Each row of a before or after table is a point. The points were changed in one or more steps. Then noise was added and the rows were shuffled. The steps act on columns, c1 being the first. What was done? A step turns or swaps two columns, mirrors them in a line or flattens them onto one, adds a multiple of one to another, or multiplies or shifts one. Angles are multiples of 10 degrees, from the lower column toward the higher: turns from -170 to 170, lines from 10 to 170 but not 90. Use the fewest steps. Two steps may share a column if one is a turn and the other turns, adds or multiplies; they go together, in the order done. Otherwise the lowest column goes first.
In the rows, 128 means zero.

Before, 14 rows:
[[145  62]
 [144  99]
 [192  90]
 [ 88 117]
 [211 172]
 [ 43  83]
 [142 155]
 [143 103]
 [111 167]
 [ 97  89]
 [ 49  76]
 [116 143]
 [142  92]
 [139 131]]
After (14 x 2):
[[173 100]
 [ 72  96]
 [133 132]
 [ 66  99]
 [134 106]
 [ 98 120]
 [143  81]
 [118 153]
 [121 136]
 [105 103]
 [136 104]
 [138 106]
 [185 159]
 [136 146]]
Steps: multiply c1 by 0.7; multiply c2 by 0.7

Before (13 x 4):
[[141 121 148 142]
 [123 151 103  85]
 [123 136 122  86]
 [131 145 115 117]
 [123 137 126 117]
 [ 80 154  81 120]
 [139 156 127 115]
 [126 107 141 163]
 [146 125 146 178]
 [102 131 125 160]
 [115 130 125 137]
 [127 153 157 116]
 [151 110 150 156]]
After, 13 rows:
[[128 105 118 198]
 [171 110 136 227]
 [154 149 152 105]
 [  8 182 127 113]
 [137 150 135 106]
 [ 96 132 128 149]
 [158 103 136 159]
 [ 62 132 129 196]
 [124 114 165 105]
 [114 134 134 104]
 [115 136 130  45]
 [117 163 136  40]
 [188  98 124 184]]
Steps: multiply c1 by 2.5; turn c2 and c3 by 60 degrees; multiply c4 by 2

Before, 14 rows:
[[110 140 120  41 151 120]
 [179  95 154  87  62 114]
 [170  58 187  93  92 102]
 [149 115 159 197 138  63]
 [158 149 117 187 110 144]
 [152  74  89 129 194 171]
 [120 146 154  82 123 172]
 [148 121 181 161 143 136]
 [220 110 118 130 140  33]
 [103  91 127 141  69 127]
 [141 156 192  72  64 100]
 [162 173  89 237 121 159]
 [171 147 161 103  74 160]
 [159 110 170  68 222 156]]
After:
[[130 145 158 219  87 105]
 [129 165 119 150  67 135]
 [128 186 171 108 124  59]
 [128  66 183 164  61 113]
 [129  99 157 144  78 169]
 [126 182 126  21 127 153]
 [128 157 184 126 146 133]
 [130  91 150 188 229 142]
 [125 141 114 139 127  31]
 [127 164 137  70 113 148]
 [126 120 140 187  60 123]
 [132  52 105 171 153 118]
 [127 162  76 155 200 156]
 [128  81 147 148 131 171]]
Steps: multiply c1 by 0; turn c2 and c4 by -130 degrees; turn c3 and c4 by 20 degrees; turn c5 and c6 by -10 degrees

Before, 13 rows:
[[ 54 164 166 148 184 138 146 115 103]
 [ 56 106 218 169 156  94 110 189 183]
 [ 90 123 187 183 152 124 174 145 168]
 [120 130 188 158 209 154 124  74 135]
 [169 179 107 153 181 176 103 125 116]
 [198 127  82 112 124  86  61 121 134]
 [128 170 148 183 208 201 113 111 130]
 [202 101 149 138  76  62 108 170  87]
 [ 84 122 215 134 109 105 172 160 183]
 [160 206 137 164 135 159  93  87 131]
 [159  90  88 176  94  72 100 120 115]
 [169 121 127 179 110  64  60 114  96]
 [106 130 193 172 153  29 166 170 167]]
After:
[[162  91 113 201  90  73 102 155 165]
 [169 115  96 208 115  65  57 160 127]
 [ 52 175 110 165 169 132 146 133  82]
 [203  90  92 121  95  64 108 174  96]
 [106 136 180 164 141  29 169 206  72]
 [ 57 132 202 157 130  90 108 212  47]
 [121 165 146 198 164 154 122 102  70]
 [163 178 131 194 171 159  91 126 121]
 [172 182 113 172 177 177 101 143 142]
 [ 81 116 196 119 115 107 172 160  53]
 [129 190 131 213 183 202 116 158 109]
 [195 129 128 111 127  86  60 102 173]
 [ 91 139 173 195 141 115 180 187  83]]
Steps: flatten c2 and c5 onto the line at 40 degrees; turn c3 and c9 by -80 degrees; multiply c4 by 1.6; turn c4 and c8 by 30 degrees

Before (12 x 12):
[[115 111 148 204 124 154 118 200  79 153 159 195]
 [127 110  92 142 214 149  94 164 152 135 134 217]
 [127 163  70 121 134 128 198 134 122 126 132 164]
 [140 149 142 103  89  58 142 169  83 141 139  83]
 [138  98 161 104 101 133 150 142 145 100 198 107]
 [142 143  92 134 151 147 104 137 183 185  62  60]
 [ 99  62 168 139 148 141 144 165  66 169  77 123]
 [ 78 112  81 186 136 123 155 140 173 108  68 183]
 [182 100 166 143  83 152  91 204  68  81 152 150]
 [ 76  87  94  83 135 135 146 183 106 148 107  97]
 [103 126  24 125  57  95  93  86  92  93 103 141]
 [ 68 189 128  96 162 134  84 141  83 137 142 114]]
After, 12 rows:
[[150 149 132 104 113  58 147 169  83 141 135 126]
 [ 70  64 151 135 137 143 168 159  69 172  81 124]
 [ 33 112  76 184 131 120 120 139 173 105  68 127]
 [ 73 127  73 122 103  95  34  91  94  93 104 129]
 [152  96 140 108 122 131 165 144 147 107 196 130]
 [ 12 183 156  95 145 134  94 138  81 134 135 127]
 [126 109 118 143 162 146  75 168 150 134 137 130]
 [157 143 115 137 138 149  83 134 185 183  63 129]
 [104 118 153 206 127 154 136 199  82 147 161 128]
 [122 166  38 126 133 130 143 135 122 125 131 132]
 [ 25  91  91  79 129 136 119 181 109 148 110 128]
 [232 103 180 150 108 152 122 201  66  84 155 129]]
Steps: multiply c1 by 2; turn c3 and c7 by 40 degrees; multiply c5 by 0.4; multiply c12 by 0

Before (11 x 18):
[[109 102 144 125 166 151 103 126 130  97 139 125 214 116  78 139  90  81]
 [114 133  77  86  85 167 128 116 139 137  86 158 115 141 104 125 153 128]
 [105 140 115 121 101 133 164 133 132 136  96 135 104 121 134 114 111 127]
 [ 87  76  99 108  95 132 114  97 141 148 112 138  75 163 133 148 108 116]
 [111  89 122 114 192 128 143 110 179 168 184 120 166  85  63 189 178 163]
 [118  53  95 119 171 130 145 167 152 147 164 129 196 106  53 170 121 182]
 [ 90  99 137 162  85 177 123 112 164 123 144 154  83 131 124  96 134 135]
 [130 124 128 129 169 162 107 124 120  97 167  84 152 117  48 137 105 120]
 [141  99 111 138  84 108 106 133 159 111 109 153  85 145 111 138 127  91]
 [122  54 107 115 131 131 137 118  97  73 155 113 165 109  83 179 126  73]
 [ 87 152  81 154  98 146 117 137 163 115 131 132 101 159 146 139 152 127]]
After, 11 rows:
[[140 135  75 125  84 169 130 119 143 133 140 158 113 112 126 124  44 111]
 [136  51  99 161 171 126 144 165 153 146  99 133 197 202  79 169 160 126]
 [131  52 109 143 124 132 135 122  97  72  99 112 165 112  98 178 144 195]
 [141  85 122 147 193 126 144 112 179 168  23 123 168 211  85 190   6 169]
 [165  98 140 137  85 181 122 115 165 122 106 150  86 130 113  97 117 121]
 [153 137 118 124  96 136 166 133 132 138 174 131 105 138 135 116 165 138]
 [115  97 115 139  83 103 108 131 156 110 149 154  81  77 111 139 121 126]
 [166  77  99 121  95 129 111  97 140 148 164 138  78  74 137 151 178  80]
 [146 102 142 148 170 149 108 125 131  97 160 126 213 105  92 138 241 178]
 [167 151  82 125  96 146 119 136 163 114 102 130  97  90 127 141  66  85]
 [124 125 129 164 166 162 105 124 123  95 113  86 151 137  68 135 206 149]]
Steps: multiply c1 by -1; flatten c4 and c15 onto the line at 120 degrees; multiply c17 by 3; turn c11 and c17 by 160 degrees; multiply c14 by 2; turn c14 and c18 by -130 degrees

Before, 12 rows:
[[140 173  91 168 106 104  69 136  87 149 142 114 103 107 164  95 171 140
  170 140 114 161  90  92]
 [109 139 105 106 130 115 163 178 173 104 135 124 118  65  75 164 110 146
  121 174 142  88 109 156]
 [115 147 145 136 133 202 140 186 154 110 121 127 104  61 108 127 134  87
  150 195 178 104 196 115]
 [100 182 109 110 177 116 156 146 104 107 100 142 157 127 125 152 110  47
   98 155 111 126 128  78]
 [167 110 150 143 195  88 159 181 117  64 164 104  83 207 144 186 118 195
  168  88 140 247 141  81]
 [ 67 207 157 116 116 171 117 146 136 249  65 135  51 137 106  81 102 154
  138 122  37 113 143  90]
 [124 112  64  97 235 137  90 141 205 150 109 136  94 146 104 214 150 113
  140 143  81 112 126  89]
 [121 201 208 155 114 101  92 194 216 163 113  79 153  82 105 159 196 170
  102  58 127 193 149 133]
 [138 132 103 132 123 125 151 200 127 125 148  92  95  98 137 106 122 172
  111 175  99 177 126 133]
 [145 140 123  88 139  75 137 166 243 139 162 159 118  95 136 126 111  94
  120 133  83 116 123 133]
 [ 69 127 109 159 122 129 174 154 133 145 147   9  26 156 171  56 161  98
   86 117 136 141  74  93]
 [132 111 124  73 125  47 138 106 225 145 164 111  69 108  46 104 127 123
  118 177 157 160 144 127]]
After:
[[126 202 206 155 118  78 124 192 219 161 113  76 149  80 109 164 197 168
  104  58 132 194 154 131]
 [133 133 107 133 133 146 141 204 129 125 148  90  92  94 136 104 126 173
  114 172 132 174 124 105]
 [125 146 126  90 141  90 181 170 246 140 167 162 113  93 142 129 112  92
  119 139 133 116 121  76]
 [ 87 114  66  98 158 114  98 138 209 143 110 135  94 145 104 216 152 117
  137 143  89 112 127  79]
 [106 110 140 140 191 122 179 180 120  60 169  99  77 209 143 188 115 197
  166  89  79 248 138 140]
 [142 173  96 163 129  65 108 140  85 151 140 108 101 107 171  93 168 139
  170 138  93 172  90 111]
 [109 182 109 105 117 142 155 146 104 114  94 146 159 127 122 147 109  45
   94 153  79 128 121 109]
 [121 129 111 162  68 163 159 151 134 142 148  10  32 156 172  48 157  98
   88 122  85 135  82 129]
 [123 140 107 106 112 147 164 178 173  99 131 122 122  68  80 159 108 145
  119 175 161  88 112 142]
 [125 149 149 128 120 183  82 184 153 108 117 124 103  62 108 123 131  83
  143 194 117 106 199 180]
 [122 207 161 115  68 150  84 143 143 251  65 132  52 142 101  81 103 156
  140 117  89 114 145  35]
 [131 108 119  69 133  79 197 109 227 143 176 112  71 109  44 105 124 125
  118 181 125 155 142 155]]
Steps: turn c1 and c5 by 70 degrees; multiply c1 by 0.4; turn c6 and c7 by -50 degrees; swap c21 and c24
